Rows are points. The points of each table are mixes of a few directions, plus a little noise. How many directions does each table use, and how many do they share? Where both have some left over, give the other angles between the two spaces (their principal angles), to ten degrees, smallest first.

First:
[[-14  13   1]
 [ 60 -56  -3]
 [-27  25   2]
 [-19  18   1]]
Second, 6 rows:
[[ 43   9  37]
 [  1 -50   0]
 [-17  22 -14]
 [ -6 -44  -7]
 [ 12  14  11]
 [-33  48 -29]]
Directions: first 1, second 2, shared 0; angles 30

First, 8 rows:
[[ 11   1  -2   6]
 [ 23 -23  -4  22]
 [ 29  14  -3   7]
 [ 26  -2  -4  14]
 [-14  47   4 -30]
 [ -8  -5   3  -1]
 [-60 -34  10 -11]
 [ -6   2   2  -5]]
Second:
[[  6  35  24  12]
 [-11 -38 -20   6]
 [ 18 -14  20 -14]
 [ -1 -18 -12 -14]
 [-13  36 -11  10]]
Directions: first 2, second 3, shared 1; angles 70

First, 8 rows:
[[  1  11 -22   1  20  -8  13 -19]
 [-29 -11  -8 -27 -10   8   4  11]
 [ 10   3   5  11  -6  -6   5   6]
 [ 30  15   4  29  14  -9  -4 -16]
 [ -2   2 -10  -4   5  -7  17   0]
 [ 24   1  23  20   0  -1  -8   2]
 [-24 -19  11 -27  -7  19 -11  12]
 [-12   0  -4  -3 -16   4 -16   4]]
Second:
[[ -8  -3  -2  -2   1  -3  -4  -3]
 [ 17   5   4   2  -4   5   7   5]
 [ 16   5   5   2  -3   4   7   5]
 [ 41  12  11   7 -10  10  16  12]
 [ 17   5   3   3  -4   4   7   4]
 [-60 -18 -15  -9  13 -13 -25 -16]
 [-22  -8  -5  -4   4  -6  -8  -6]]
Directions: first 4, second 1, shared 0; angles 40

First:
[[  2 -14  -1  19 -16 -12  -6 -15  -1]
 [ -7  39   2 -56  45  34  14  43   2]
 [  0  -1   0   2  -2  -1  -1  -1   0]
 [ -1   5   0  -7   6   5   2   6   0]
 [  4 -19  -1  27 -22 -16  -7 -21  -1]
 [  3 -16  -1  23 -18 -14  -6 -18  -1]
 [  0  -1   0   1  -1  -1   0  -2   0]
 [ -5  32   2 -45  37  27  12  35   2]
 [  5 -25  -1  36 -29 -21 -10 -28  -1]]
Second:
[[  0   7   0 -11   0 -15  -5  -8   8]
 [  1  18  -3 -30   2 -40 -14 -22  20]
 [ -2 -28   4  43  -3  60  22  31 -29]
 [  0  -6   1   9  -1  12   4   6  -8]
 [  0   0   0   3  -1   3   1   2  -3]
 [  0   0   0  -1  -1  -3  -1  -2   2]
 [  1  12  -2 -17   0 -25  -9 -12  12]
 [ -1 -24   3  38  -2  53  18  26 -26]
 [  1  21  -3 -30   2 -43 -16 -24  21]]
Directions: first 1, second 1, shared 0; angles 90

First:
[[ 19 -11  10 -14   1  -4 -18   9  20  -1   8]
 [-14  40  11   5  25  14 -26  26  44  16  26]
 [-19  55   4  19  23  29 -11  15  13  20  16]
 [ 13  -6   3 -11  -3  -3  -9   3  10   0   2]
 [-13 -32  -5   3  -8 -21  16 -10 -10 -16 -10]
 [-10  -8  -4  -5  -3 -14   1   3  13  -3   2]
 [ -2  37 -16  -1  -7  16  11  -5 -17  16  -7]
 [-10 -23   1  23  -1   1  21 -17 -39 -15 -14]
 [  4 -13 -10  -7 -14  -9  13 -11 -16  -5 -12]
 [ 31 -39   5 -12 -14  -7   1 -12 -19 -13 -12]]
Second:
[[  3   1   0   0  -1   3   0  -1  -3   1  -1]
 [ 41   8   4  -2  -7  30  -1 -12 -39   7 -11]
 [ 33   7   3  -2  -5  24  -1 -10 -32   5  -9]
 [ 53  10   5  -3  -9  38  -1 -15 -51   9 -14]
 [-11  -2  -1   0   2  -8   0   3  10  -2   3]
 [-24  -5  -2   2   4 -17   0   7  23  -4   7]
 [ 23   4   2  -1  -4  16   0  -7 -21   4  -6]
 [-60 -12  -5   4  10 -44   1  18  57 -10  16]
 [  2   0   0   0   0   1   0  -1  -2   1  -1]
 [-34  -7  -3   2   6 -25   1  10  32  -6   9]
 [-27  -5  -2   2   4 -19   1   8  25  -5   7]]
Directions: first 4, second 1, shared 1

First, 10 rows:
[[ -2   9   0 -16   8  12   7 -10  24  -4   3   7]
 [ -8 -19 -12  30 -33  -4 -11   6 -15  -3   5  -5]
 [ 18  -1  -4   1  -5  -1  -3  -7  18  -5  15  -8]
 [ -1   7  16  -6  29  -1   0  10   2   3 -11  -9]
 [-11  11  15 -13  49   3   5   7   5   0 -10  -2]
 [ 16  -8 -10   8 -14 -21   0   0 -38   6   5   4]
 [  4   2 -12  12 -28   6  -4  -8   9   7 -11 -17]
 [  7   3  -4 -13 -31   5   5 -11   8   1   4  15]
 [-19  -2  30 -14  27   1   0  23  -7  -3  -4  16]
 [ -5  -2 -20  10  -2   1   1 -11  -5  -2   3  -2]]
Second:
[[ 16  12  -8  21 -17  21   6 -17 -32  10  -1 -49]
 [-20 -14  10 -26  21 -26  -8  20  40 -12   1  60]
 [  4   3  -2   6  -5   6   1  -5 -10   3   0 -14]
 [ -1  -1   0  -2   1  -1   0   1   3  -1   0   3]
 [ -2  -2   1  -3   2  -3  -1   2   4  -2   0   7]
 [  8   6  -4   9  -8   9   3  -7 -15   4  -1 -21]
 [  5   4  -2   6  -5   6   1  -5  -9   3   0 -13]
 [  0   0  -1   1  -1   1   0   0  -1   1   0  -3]
 [-11  -7   5 -13  11 -13  -4  11  20  -6   1  31]]
Directions: first 6, second 1, shared 0; angles 40
